Each row is a point. The points of each table are mixes of a few directions, plus a little noise. Count the directions of each table, and those that both share. Where both have some left over, give the other angles between the two spaces (their principal angles), to ten degrees, smallest first.

First:
[[  1   5]
 [ -6 -26]
 [-10 -40]
 [ -6 -27]
 [ -8 -31]
 [ 21  87]
 [  8  33]]
Second:
[[-13  -3]
 [-14  -4]
 [-29  -8]
 [-61 -18]
 [ 72  21]
 [  1   0]
 [ 46  13]]
Directions: first 1, second 1, shared 0; angles 60

First, 8 rows:
[[-23 -12 -38  19]
 [ 26  70 -24  39]
 [  4  11   9  12]
 [ -4 -16 -34 -57]
 [-11   3 -11  29]
 [  5 -37  23 -61]
 [-14 -51  59  -4]
 [ 19  32  18  19]]
Second:
[[ 16 -16   0  32]
 [ 28  19  -3 -52]
 [-16 -28  18   0]
 [-75 -18   4  68]
 [-48   9   1  -2]
 [ 56  14  -7 -36]
 [ 39  21 -13 -11]]
Directions: first 3, second 3, shared 2; angles 70

First:
[[-57 -33 -30  36 -20 -26 -21  26]
 [ 12  51 -26 -11 -73  23 -12  18]
 [  0 -37  28   3  66 -14  14 -20]
 [ 68  27  46 -42  49  26  31 -39]
 [-34 -16 -21  21 -20 -14 -15  18]
 [ 46  37  17 -30  -1  25  13 -16]
 [-35 -28 -13  23   0 -19 -11  13]]
Second (9 x 8):
[[-16   5 -17   9 -29  -2 -11  13]
 [-20   7 -24  11 -39  -2 -14  18]
 [ 37 -12  44 -20  71   4  26 -34]
 [-26   8 -32  15 -53  -3 -19  26]
 [ -9   3 -11   6 -18  -1  -6  10]
 [ 51 -17  60 -28  99   6  36 -48]
 [ 34 -11  42 -20  68   4  26 -33]
 [-44  14 -51  25 -84  -4 -31  41]
 [ -6   2  -9   4 -15   0  -5   7]]
Directions: first 2, second 1, shared 1

First:
[[-14  -8   6  -3 -17  21  30   1  -4  12 -10]
 [-16  14  19 -75  12  44  65 -99  35 -20  12]
 [ 25   1 -19  53  13 -53 -76  62 -19  -1   1]
 [ -3  -3  10 -21  -1  23  27 -26  13  -3   8]
 [-24  19 -20  27 -17 -46 -37  35 -34  13 -45]
 [-24 -17 -15  66 -45 -22 -16 100 -50  40 -42]
 [ 32  -8   2   6  26  -1 -20   2  14 -13  33]
 [ 23  -2   9 -25  26  19  10 -38  30 -19  36]
 [ -5   6   7 -27   5  14  21 -36  13  -8   5]]
Second:
[[  5   7 -12  -3 -17 -40 -40  22 -13 -54  30]
 [  2   3  35  15  51  47  78 -45  25  48  -7]
 [-24  22 -20 -15 -20 -32 -33  -1 -19  -6 -33]
 [  1   7  43  32  73  54  90 -51  26  82 -26]
 [ 13  -2  -9   5 -11 -31 -32  26  -7 -48  38]
 [  9  -2 -16  10 -14 -34 -47  34 -12 -28  16]
 [  9 -19 -22   7 -29 -10 -50  46 -12   4  -5]
 [-13  10  19 -13  19  26  53 -45  14  16 -10]
 [ -4 -26 -18 -37 -51  20 -17  13  -1 -11   3]]
Directions: first 3, second 4, shared 2; angles 50

First (9 x 14):
[[ -3   4   4   1   4   7  29  -1  28 -36   9  13  22  19]
 [ 19   2 -11  30  16 -28   8  34 -48  42  -2 -20 -48 -66]
 [-17 -16  -2 -43 -31  19 -88 -36 -14  48 -24 -13   0  31]
 [-10  -1   7 -15  -7  17  -2 -20  28 -25   1  13  28  37]
 [-19 -10   3 -36 -25  20 -57 -34   6  16 -13   0  16  42]
 [  4   6   2  13  11  -2  33  11  11 -24   9   7   7  -3]
 [ 15  19   4  41  32 -13  96  35  25 -62  26  19  11 -22]
 [ 20   7  -9  35  22 -25  33  36 -32  16   5 -12 -35 -58]
 [-10  -8   0 -25 -18   9 -50 -21  -8  26 -12  -6   2  20]]
Second:
[[   9    7   -4   22    0   -2    3   12   -8   30   27   24  -25   -6]
 [   6    6   -3    4   -8   -1  -19    2  -19   26    6   -1  -19  -14]
 [ -12  -13    3  -22    8   -1    8   -7   15  -35  -29  -21   29   11]
 [ -12   20   21  -10   -2   30   68  -24   89 -121   22   36   81   70]
 [ -10  -37  -11  -20   24  -25  -15   16  -23   19  -54  -42   -6  -21]
 [   2   18    1  -23  -33   11  -53  -28  -31    9  -14  -32   -1  -20]
 [   9    4   -2   21    4   -4    6   12   -6   27   23   21  -22   -6]
 [  10   -3   -5   24    6  -10   -1   19  -19   44   18   17  -36  -15]]
Directions: first 2, second 3, shared 1; angles 50

First, 9 rows:
[[ 12 -46   6  36 -10  -3 -22 -44  31 -45 -42  17   2 -42  -3  18  28  22
  -16   9]
 [ 25 -36   4  13  22 -28 -15 -75  -6 -31  16 -37 -13 -22 -13  -5   1 -12
  -28  12]
 [ 54 -22  25  15  13  20 -23 -54 -25  -7 -13 -47  23 -30 -41 -31 -62  -2
  -27   1]
 [ 23 -64 -30  54   7 -28 -36 -27 -13 -20 -28  20   3 -47  -5  29 -22  31
   19  46]
 [ 23   5  58  20  -8  42  -3 -20  -8 -16 -24 -24 -21 -18 -39 -10  -5 -11
  -26  -8]
 [-23  40   2 -13   4  -3  25  47 -28  29  35  -3 -39  36   3   4   2 -25
   22   4]
 [-51  51  -2 -80   1  29  25  82   9  50  35  29  23  42  44  24  51  23
   11 -21]
 [-13  35 -48  19 -14 -46  27  30  -2  14  13   2 -16  48   6 -42 -50 -50
   39  -9]
 [-49  38 -14 -63 -14  18  22  62  43  25   8  42  38  34  49  13  56  24
    6 -33]]
Second, 9 rows:
[[ 51 -36  63 -24 -19  47  19 -24  35   7 -12 -23 -30  12 -24  17  33  27
  -69  12]
 [ -2  16  59  17 -17  66   4  57 -20  14 -33  21 -42 -10 -28  40  23  21
    8  15]
 [  9  13 -18 -20  30  -4 -29 -28 -24  -8  22 -24  31  -7 -30 -16   1  20
   37 -16]
 [  8  -4 -10  45 -41 -17  30  18  26   0 -31  17 -29  23   8 -22 -42 -39
  -10   6]
 [-52   6 -45   0  24 -47 -15 -21  -5 -17  15  16  56 -27  57 -13 -17 -31
   -3 -20]
 [-24  18   6  16   3  12 -10  16 -18  -6 -14  16  13 -26   5   2  -7  -8
   14 -10]
 [ 27 -38 -29  28 -39 -55  39 -47  68 -16 -17  -9   0  32  35 -53 -58 -60
  -66  -5]
 [-34  49 -49   8  30 -18 -27  48 -63  12  26  14   3   1 -23   3  -4  15
  115  -1]
 [ 15 -24  25 -68  31  21  -9 -25  -1  15  47 -27  -3   4  -2  41  71  52
  -25  12]]
Directions: first 6, second 5, shared 3; angles 60, 70

First:
[[ 19  -6  28  17  31  -9  18  15 -28  -1  37 -18 -32 -47 -27 -45 -43  20
  -11 -36 -61 -13 -15   3  47  -1  39  53 -52 -22 -39  28]
 [  3  -5  18   4  11   3   0   7  -9   4  14 -15  -6 -10 -14 -15 -12  -3
   -4  -3 -19   3 -12  14   4  -3  10  20 -14  -7  -7   3]
 [ -8  -2   6  -4  -5   9 -10   0   5   6  -5  -8  12  14  -2   8  10 -15
    1  17  12  11  -6  16 -22  -3 -10  -6  12   5  14 -13]
 [  5  19 -65  -4 -23 -24  20 -19  16 -23 -32  58  -4   6  44  28  17  38
    8 -20  35 -27  45 -70  29  16 -10 -47  20  12  -7  16]
 [  1  -3  12   2   6   3  -1   4  -5   3   9 -11  -2  -5  -9  -8  -7  -4
   -2   0 -11   3  -8  11   0  -2   5  12  -8  -4  -3   0]
 [-23  -4   5 -16 -20  23 -29  -5  21  13 -22 -12  37  46   5  32  36 -42
    7  49  45  28  -8  35 -66  -8 -36 -31  44  17  45 -38]
 [ -2 -20  68   6  27  23 -18  21 -20  23  37 -60   0 -12 -48 -34 -22 -35
  -10  16 -44  25 -47  70 -23 -16  15  54 -27 -15   2 -12]
 [  5  22 -74  -5 -27 -27  22 -23  19 -26 -38  66  -4   9  51  34  21  42
   10 -22  42 -30  51 -79  31  18 -13 -55  24  14  -6  17]]
Second (10 x 32):
[[ -40  -10   12   14   -5   59   14   -7    6   -5   -3  -15   18   39
   -10  -27   15  -61   39   11   15  -10   -5   69  -30   -4  -23    8
     8  -21   38  -23]
 [  13   -1   -9    4   -3  -38   15   -1    5   10  -19   37    2    4
    30   18  -14   20   14  -23   26    2    3  -67    4   32   30  -22
    -5   24   28   27]
 [  28   -7    3    0    4  -46    8    5   12   -6  -11   27   10   -4
    33   24  -10   20    3  -19   18    0   -4  -46    6   16   22  -11
    -6   17   25   31]
 [  -4   -7   27  -10   13   49  -29    7   -1  -33   37  -66    6  -15
   -40  -20   25  -31  -32   38  -48   -3  -13  121   -6  -63  -55   47
     4  -42  -45  -37]
 [  -1    1   -9    6   -6  -15   13   -3    1   12  -15   25    0   10
    16    6   -9    7   17  -15   21    0    5  -42   -1   25   19  -18
    -1   15   23   14]
 [  -4    3   11  -11    7   35  -28    4  -10  -15   30  -51   -8  -21
   -41  -16   16   -8  -36   30  -45    1   -4   76    4  -47  -38   32
     3  -28  -55  -33]
 [ -35    8  -11    8   -9   40    7   -9  -10   18   -3   -5   -9   17
   -21  -23    3  -21   17    6    4   -1    8   15  -10    7   -6   -5
     7   -5    0  -22]
 [  14   17  -29   -5   -7  -44    0   -3  -14   28  -11   32  -25  -21
     7   16  -21   55  -15  -18    4   10   15  -94   23   29   35  -27
    -3   30  -23   18]
 [  -6  -15   24    2    7   29   -2    3   12  -25    9  -25   21   12
    -3   -8   15  -39    8   14   -4   -7  -13   72  -17  -24  -27   22
     2  -23   18  -10]
 [  34    9  -19   -7   -1  -69    1    3   -4   15  -13   40  -14  -24
    26   31  -22   60  -17  -24   10    9    8 -103   25   30   41  -25
    -9   34   -9   35]]
Directions: first 2, second 3, shared 0; angles 40, 60

First, 11 rows:
[[ -44   65  -15  -38  121  -11  -14   80   20   24  -38  -20  -92  -24
    15  -86   -8   70  -38   81    6   -9    6   58  -29  -73   68  -74
    55  -25   30  -25]
 [  24  -33   -1   17  -86    7   18  -58  -13  -11   19   10   59   25
    -9   46    3  -50   26  -48   -1    8    0  -33   19   42  -46   46
   -36   13  -19   17]
 [   0    4  -14   -7  -28    2   15  -19   -3    3   -2   -1   11   18
     0   -2   -3  -16    7   -6    4    4    4    1    5    3  -12    6
    -9   -1   -4    5]
 [   6  -14   24   16   32   -2  -24   22    2   -9    9    2   -8  -28
    -2   13    5   18   -9    0   -7   -5   -7   -7   -5    5   12   -1
     5    4    4   -4]
 [  -3    7  -15   -9  -20    2   14  -14   -2    5   -4    0    5   18
     1   -7   -3  -11    5   -1    5    2    5    4    4   -2   -7    2
    -5   -2   -2    3]
 [  13  -11  -31   -5 -111    8   43  -76  -14    0    6    7   59   54
    -4   24   -5  -65   32  -41    8   12    8  -19   22   31  -53   42
   -38    5  -21   21]
 [   3  -11   27   14   46   -3  -28   32    4   -9    8    1  -16  -34
    -2    8    5   27  -12    6   -8   -7   -7   -4   -9    0   19   -8
    12    3    6   -8]
 [  -1   -2   14    5   32   -2  -16   22    3   -2    2   -1  -14  -19
     0    0    2   19  -10    8   -4   -4   -3    2   -6   -5   14   -9
    10    0    5   -6]
 [   3    2  -28  -11  -72    5   34  -50   -8    5   -3    2   33   42
    -1    4   -5  -42   20  -19    8    9    7   -4   14   12  -32   21
   -22    0  -11   13]
 [ -12   14    6   -5   50   -3  -13   33    7    5   -8   -5  -31  -18
     4  -21    0   29  -15   24   -2   -4   -2   15  -11  -21   25  -23
    20   -5   10  -10]
 [  11  -21   32   22   38   -2  -29   26    3  -12   12    3   -6  -35
    -4   20    8   22  -10   -3  -10   -6   -9  -12   -5    9   12    0
     6    6    2   -5]]
Second:
[[  4 -10 -14  -5  17  37 -32  10 -12  -2  55  12 -11 -49  27  20 -29 -35
   19 -13  35  18  -7   9  16   7  15   0  15  -2  24   3]
 [ -2 -22   5 -26  38  37 -27  14 -25   2  59   6 -26 -53  26  32 -27 -19
    9  -6  44  11   1   6  19  13  23  -6   5  -6  24  15]
 [ 11   7 -42  29 -22   5 -18  15  12   4  11  17  24  -2  26 -10  -8 -55
   31 -19   0  23 -17  22   4  -9  -9  -3  22   1  -4   0]
 [ -1  27   0  19  -1  28  -6 -26   0 -18  10  -6  -9 -28 -28  -6 -25  22
   -4   8   4   1  -1 -22  -3   0   3  20  -2  -4  28 -40]
 [ 22 -21  60 -64 -18 -52  39 -19  28   5 -45 -14  22  56  -3   0  62  42
  -40   1 -37 -37  11  -5   2   5  11  -3  11  38 -44  43]
 [ 19  16 -13  13 -41 -16   4 -11  31  -3 -22   5  36  24   4 -19  14 -17
    7 -13 -28   1 -11   7  -2 -10  -7   6  23  19 -16  -5]
 [-68   4 -40  69  36 -38  31  49 -49  23 -61  -9 -41  49 -35 -23   0  28
    7  41  -7   7  19   5 -41 -16 -53 -24 -86 -72 -11 -19]
 [ 16   0  43 -37  -6  -2  12 -31  17 -11  -5 -12   5   0 -15   5  15  37
  -28   2 -10 -22   6 -20   7   8  16  14  11  25  -2   1]]
Directions: first 2, second 4, shared 0; angles 60, 70

First (11 x 32):
[[-20  24   7 -40   8  -4   2 -21 -13   6   3 -35  -7   7 -29 -25   8  -9
  -11  -2  34  18  36  11  -9   8  19 -56   5 -15  18 -22]
 [ -4  14   6 -42  -4 -37   0  -2  -7  25 -32 -29 -42  22 -18  -4   5 -17
  -28  19  -5  40  21  36 -11  -7  14 -19  24 -28   4 -25]
 [ 17  -9  14  20  -7  12 -24  23  18 -22 -35  17  18   1  60  38  -8   8
   20 -27 -30 -31 -46 -26   2 -12 -22  79   8  -6  -8  32]
 [-16  -6   2  19  14  45   3 -22 -12 -24  64   6  24 -14 -16 -35  -3  16
   24  -9  36 -25  25  -3  11  13  -1 -58 -21   9  17   2]
 [ -3  16  20 -27  10 -45 -13   1 -15  11 -12 -25 -56  36 -10  -7  -4 -15
  -34  22 -14  31  29  79 -13  -9  -8 -31  43 -62  -8 -24]
 [ 30  -2 -18  43   4 -16   6  32  17   9 -13  29  30  -9  24  30   5  -6
  -11  10 -36 -14 -56  -7  -1   9 -36  71  16  19 -43  28]
 [-17 -22  -8  15 -18   3   6  -8 -14 -10  35  12  -8 -13 -13   3 -10  17
   16  -5   6 -14  24 -29  14  -5  21  -7 -50  18  11  -3]
 [-12 -18  -2  20  -5  42   1 -12  -1 -25  38  17  23 -19   3  -8  -7  21
   34 -20  19 -30   9 -39  14   2  10 -11 -39  25  18  10]
 [ 15  16  -2   9   8   2 -10  17  14  -8 -30   2  44  -6  32  25   8  -4
    1 -21  -4 -23 -44 -34  -8   9 -21  59  12   7 -16  27]
 [ 12   4 -19  15  -7 -35   7  22   4  15 -19   9  12  -8   6  31   3  -6
  -18   8 -23  -1 -30 -22  -4   7  -8  54  -6  18 -28  11]
 [ -2 -16   0 -32  -6  33  22 -27   6  24   5  -1 -42   2 -37 -51   4 -10
    7  29  15  46  37  35   7 -11  31 -80   7  14  35 -32]]
Second:
[[ -18   15    9    2   16    3  -11  -11  -17  -22   34  -16   20   -1
    -4   -7   -1    8    1  -17   27  -23   21   -1   -3   12   -7  -29
    -9  -18    1    2]
 [ -15   18   12    1   19   -1  -14   -7  -16  -21   26  -19   18    4
     0   -5   -1    5   -3  -18   23  -22   17    6   -5   12  -12  -23
     2  -26   -2    3]
 [  -1   24   11   14   30   -4  -16    3   -9  -20   21  -11   30    8
    12   -2    3    0   -9  -12   12  -26   -6   22   -9   17  -35   -6
    27  -32  -19   15]
 [ -26    8    8  -11    3    1   -8  -17  -21  -19   29  -20    3    0
   -13   -7   -4   11    6  -19   29  -15   35  -12    0    4   13  -35
   -26  -13   15   -8]
 [  -7   -3   -2    0   -2    5    2   -5   -4   -3   12    0    2   -5
    -7   -4   -1    4    5   -4    9   -3    9  -10    3    1    8  -10
   -15    6    6   -3]
 [  35  -30  -17   -5  -33   -5   21   20   36   43  -67   30  -40    1
     8   15    2  -15   -3   36  -54   47  -39    3    6  -26   14   54
    16   36   -2   -5]
 [ -23   12   12  -15    5   -4  -12  -12  -18  -17   18  -22   -2    5
    -7   -5   -3    7    2  -18   25  -10   30   -2   -2    3    8  -29
   -13  -22   12   -8]
 [  57  -47  -22  -18  -53  -16   28   34   58   72 -121   45  -76    9
    19   27    3  -29   -9   60  -93   82  -63   14    6  -46   23   91
    35   47   -3  -11]
 [  -4    1  -12   33   15   22    9   -5   -5  -15   49   13   45  -20
    -8  -10    2   11   10   -8   22  -31   -3  -20    6   21  -13  -13
   -19   21   -9   15]]
Directions: first 6, second 3, shared 3

First, 11 rows:
[[ 44 -47  20 -16 -42 -14   3   2  29 -21  37 -29 -54  11  22 -39  29  75
   -9 -37  63 -12  26  19  10 -39 -17  -8  -8   9  10  35]
 [  7  -3  22 -41  -2  31   5 -11  64 -17  32  13 -17 -25  20 -28  33   8
   37 -37  -4  11 -58  -1 -17   6  -7  -7   0  -3  47 -28]
 [ 41 -12  15  16 -23 -53 -35  20  -5  46  13   5 -64   4 -13 -33  49  70
  -25  13  71 -27  91   9  56 -37 -19  41 -35  24  -3  38]
 [ -6 -40 -25  21 -22   2  40  -5 -53 -56 -17 -60  36  45  14  34 -71  -1
  -36  -8  -2   3   8  13 -32 -14  12 -50  33 -14 -52  38]
 [ -6  19  10 -19  14  17  -7  -5  33   9   9  25  -2 -23   1 -10  22 -16
   26  -5 -17   7 -34  -8  -4  16  -2   9  -5  -1  29 -29]
 [-12  77  17  -2  48 -14 -61  13  31  97  -7  90 -22 -56 -39 -18  72 -32
   35  45 -19  -5  10 -25  51  31  -7  79 -43  18  45 -54]
 [  1  -3 -26  59  -6 -53 -12  19 -87  29 -39 -20   8  36 -28  30 -35   9
  -57  49  25 -21  99   5  34 -19   5  15  -6   9 -65  49]
 [ -7   7   0  -4   7   8   1  -2   4   0  -2   6   8  -5   0   3  -1 -12
    7   0 -12   4 -14  -3  -5   7   2  -1   2  -2   5 -10]
 [-35   4 -14 -16  17  49  37 -19   3 -49 -10 -11  59   0  16  30 -49 -59
   21 -17 -62  25 -84  -7 -55  30  17 -43  35 -23   1 -31]
 [-11 -20  -1 -26  -6  42  37 -19  23 -58  12 -23  26   4  27   6 -27 -16
   18 -37 -27  19 -71   3 -48   9   7 -45  28 -17  11 -14]
 [-16  17 -16  27  14 -15  -7   6 -42  21 -28   5  22   8 -19  25 -23 -26
  -16  33 -14  -4  28  -6  10   8   8  10   0   0 -27   4]]
Second, 9 rows:
[[  3   2   5  -3  13  -9  -7  10  18   9   4  14 -13  -9  -5 -19  16  11
   21  -2  16  -6 -11  -7  -1  -3   2  10 -21  17  14  -2]
 [  9 -16  14 -30 -43   9   0 -16   5 -13  35 -60 -28  34  10  36   7  51
   -3 -10  21  -6  25  27   2 -38  -9 -23  24 -12 -24  36]
 [ -6  -9 -12   1 -44  27  23 -32 -50 -26  -4 -49  30  32  13  60 -44 -21
  -59   4 -41  16  33  26   0   1  -9 -33  61 -49 -44  13]
 [-14  29 -22  50  77 -17  -4  30  -2  25 -56 103  42 -60 -18 -66  -6 -80
   11  17 -28   7 -46 -48  -3  61  17  42 -46  25  46 -60]
 [ -3 -13  -9  -6 -56  29  23 -38 -53 -31   3 -65  24  41  16  71 -44 -10
  -63   1 -38  15  40  34   1  -6 -12 -40  70 -55 -51  21]
 [  4  18  10   9  73 -37 -30  49  66  40  -6  85 -30 -54 -19 -91  56  11
   80  -1  46 -21 -52 -45  -1   9  15  52 -89  70  67 -29]
 [  2  -6   2  -9 -19   5   3  -9  -6  -8  11 -25  -5  15   5  19  -4  13
   -9  -2   1   0  13  12   1 -10  -4 -11  16 -10 -13  13]
 [ -1  11  -2  14  36 -14  -9  20  16  17 -14  46   1 -27  -9 -38  13 -16
   23   4   6  -5 -24 -22  -1  17   8  24 -34  25  28 -21]
 [  7 -14  11 -26 -37   8   1 -14   4 -11  28 -50 -23  28   9  31   5  42
   -3  -9  16  -4  21  23   1 -31  -8 -20  20 -10 -21  30]]
Directions: first 3, second 2, shared 0; angles 30, 40

First:
[[   2    9   15  -38    9  -46   -5   14   39   67   15  -19   -7    8
     3    8  -24   18    4   -8   11   -1   13   -3   25   47  -22    7
    -5   -6  -16   32]
 [ -11   29    3 -103  -17  -82  -49    1   42   14  -10  -15  -41  -32
    23   54   15   -3   -4   -7   88   39   -7  -35    7  117  -10   -8
   -64  -74    8  -31]
 [   3  -14  -27   32  -11   56   -1  -44  -44  -87  -47   32   26  -10
   -15  -23   25  -12   10    3    0   10  -25    6  -21  -44   15   11
   -11   21   23  -57]
 [  -4   12   18  -26    6  -40   -1   35   29   53   33  -21  -24    5
    14   21  -12    4  -11    0    3   -5   16   -7   10   33   -6  -12
     5  -20  -13   33]
 [  -1  -16  -24   50  -14   65    6  -29  -56 -102  -30   31   16  -13
    -9  -16   36  -23   -1   10  -11    6  -24    3  -32  -62   29   -7
    -1   11   27  -55]
 [   0   -4   14   30   13    8   24   30    1   35   37  -13   -1   21
     4   -7  -15    4  -10    5  -41  -25   18    9    4  -33    1  -10
    37   16  -16   44]
 [   7  -16   -4   49    7   39   22   -7  -20   -9   -2    9   24   15
   -14  -29  -10    2    5    2  -40  -18    0   18   -1  -55    3    8
    28   39   -4   11]
 [   7    1   16  -13   19  -28    9   14   35   81   23  -20    6   21
    -5  -11  -38   23    7   -8  -18  -17   19   11   28   16  -26   15
    18   19  -27   54]
 [  14  -14  -14   18    7   33    6  -47   -9  -15  -38   18   41    7
   -27  -41  -11   14   25   -9  -10    0  -10   18    9  -25  -15   36
     0   44   -1  -15]
 [ -16   12    1  -10  -19  -11  -14   34  -16  -45   21   -3  -45  -22
    29   48   40  -30  -30   15   24   12   -5  -25  -31   13   32  -45
   -15  -57   19  -24]
 [   1   -3    0    7    4    5    5    1   -1    4    1    0    4    5
    -1   -6   -3    1    1   -2   -9   -3    1    3    0   -8   -1    2
     7    7   -1    8]]
Second (10 x 32):
[[  8  -7 -15  -3  -3  15  -8 -41  -8 -32 -40  18  24  -5 -18 -20   2   5
   19  -8  14  12 -14   5   2   0  -8  26 -19  18   7 -33]
 [ 13  -8   0   3  14   4   8 -27  15  38 -17   2  33  18 -23 -34 -31  24
   24 -12 -15  -7   4  18  26  -4 -27  36   9  43 -16  20]
 [-16  19  29 -11  -1 -41   5  82  15  44  74 -34 -58   3  38  54   7 -17
  -41  15  -9 -13  23 -19 -11  19  21 -56  20 -54  -9  46]
 [  3  -1 -15 -16  -8   4 -15 -34  -5 -33 -36  13  13 -12 -10  -6   9   1
   14  -4  27  18 -15  -3  -2  17  -5  15 -27   0  11 -36]
 [-12  -2  -4  38 -10  31   7  23 -38 -58  17   8 -19  -8  16  17  34 -28
  -24  17 -15  -4  -6  -7 -33 -43  35 -36  12 -20  17 -17]
 [-17  15  47  27  13 -33  33 121  16  87 119 -48 -61  25  45  47 -11 -16
  -55  22 -59 -42  44  -9  -8 -22  24 -71  65 -39 -25 102]
 [  0  -4 -13   9  -9  21  -3 -20 -20 -47 -23  14   7 -10  -4  -5  16  -9
    4   1   9   8 -13  -1 -13 -15   8   3 -11   1  13 -32]
 [  2   7 -13 -44 -12 -21 -29 -36  10 -21 -40   9   5 -19  -7   4   9   4
   15  -8  50  27 -16  -9   6  49 -12  20 -43 -14  12 -43]
 [ 13 -10 -18  -2   1  19  -5 -53  -2 -16 -48  19  38   0 -25 -35 -10  15
   28 -12  10   9 -14  12  14  -1 -20  39 -17  35   3 -27]
 [ 10  -5   3   1  11  -1   8 -13  14  34  -6  -2  19  14 -14 -22 -25  17
   15  -8 -14  -7   6  13  19  -2 -19  22   9  29 -13  20]]
Directions: first 3, second 3, shared 3

First (9 x 32):
[[ -10  -18    2    7  -25    1  -41   -2    4   27   11   -3    1  -17
     7   -6   -3   16   -8   12  -13  -44   -8    4   14   36   -5  -26
    -2   42   30   16]
 [  11   15   -2   -6   22    2   41   -1   -4  -31  -10    2   -4   14
    -8    3    3  -11    7  -10   13   43    8   -2   -8  -28    4   25
     1  -44  -26  -12]
 [ -30   62   11  -26   34  -50   44   21   -2  -14  -42   27    1   84
    -4   44  -24  -24   -5  -13    7   82   18  -42  -66 -121   42   28
    40    6  -86  -71]
 [  16  -21   -3    8   -7   19   -7   -9    2   -3   13  -11    0  -31
    -1  -16   11    5    3    3    0  -21   -4   15   22   40  -17   -7
   -16  -15   26   25]
 [  -9  -27    3   10  -29    4  -50   -2    6   33   18   -5    3  -25
    10   -9    0   16   -8   15  -12  -57  -10    8   20   47   -7  -32
    -6   47   40   21]
 [  12  -11   -4    5   -1   13    2   -6   -1   -5    7   -7    0  -18
    -1  -11    9    0    4   -2    1  -10   -3   11   15   25  -11   -1
   -12  -17   14   16]
 [   2    3   -1   -1    6   -1    9   -1   -2   -6   -4    1    0    6
    -2    1    0   -4    3   -3    2   12    2   -1   -4  -10    3    6
     1  -10   -8   -5]
 [   4   -8   -1    7   -3    7   -2   -3    0    0    4   -5    1  -11
    -2   -5    4    3    2    2    2   -9   -3    6    7   14   -6   -2
    -7   -4   11   10]
 [   2    0    0    1    2    1    2   -2   -1   -4   -1   -2   -1   -1
     0    0    0    0    2    0    3    3    1    1    1    0   -1    2
    -1   -5   -1    2]]
Second:
[[ 27  17  -2  -6  13 -11  54  -3  13 -38  -3  18  -1  20   4  -4  -5 -11
    1 -17  30  79  18  -9   3 -37  -8  23 -13 -44 -28 -11]
 [  6   8   0  -3   3 -10  19   0   7 -12  -2  10   1  12   3   0  -5  -4
   -2  -6  13  33   7  -7  -2 -19  -2   7  -4  -9 -13  -9]
 [-30  19   3  -9  24   4  -6  10 -26  11 -22 -16  -2  16 -19  23   6 -10
    9   3 -26 -28 -12  -4 -38 -24  28  12  34   1 -26 -23]
 [ 20  19   3  -7  -5 -33  42   1  29 -24   1  36   2  34  17   0 -22  -4
  -11 -15  39  92  24 -22   5 -49  -8  10 -16  -7 -26 -17]
 [-12  12  -1  -6  29  15   9   2 -26  -7 -17 -21  -3   4 -21  12  13 -12
   15  -1 -18 -16  -9   6 -25 -12  17  19  21 -29 -21 -11]
 [ 13  10  -2  -3  13   0  31  -1   1 -22  -4   4  -1   9  -4  -2   2 -10
    5 -10  12  37   8  -2  -1 -19  -2  18  -4 -31 -17  -6]
 [ -1 -19   0   7 -17   6 -26  -2   2  15  13  -5   1 -19   5  -8   2  10
   -3   7  -6 -33  -5   7  16  32  -8 -17  -7  20  26  17]
 [-34   7   2  -5  20  15 -23   7 -31  19 -18 -27  -2   1 -21  18  13  -6
   12   9 -38 -59 -18   5 -32  -1  26   6  34   8 -10 -12]
 [  7 -31   0  13 -39   1 -38  -6  20  23  27   6   4 -29  20 -20  -6  19
  -13   9   4 -31  -1   5  35  52 -23 -33 -23  39  46  29]
 [-23 -17   7   5 -36 -15 -59   5  10  46  12   7   5  -5  17   2 -14  20
  -17  16 -13 -49  -6  -7   5  26   1 -38   3  80  32   6]
 [ 24 -28  -7  11  -8  28  -3 -14   1 -10  19 -15  -2 -42  -1 -25  16   6
    7   2   2 -24  -6  23  34  54 -23  -4 -25 -28  36  36]]
Directions: first 2, second 3, shared 2
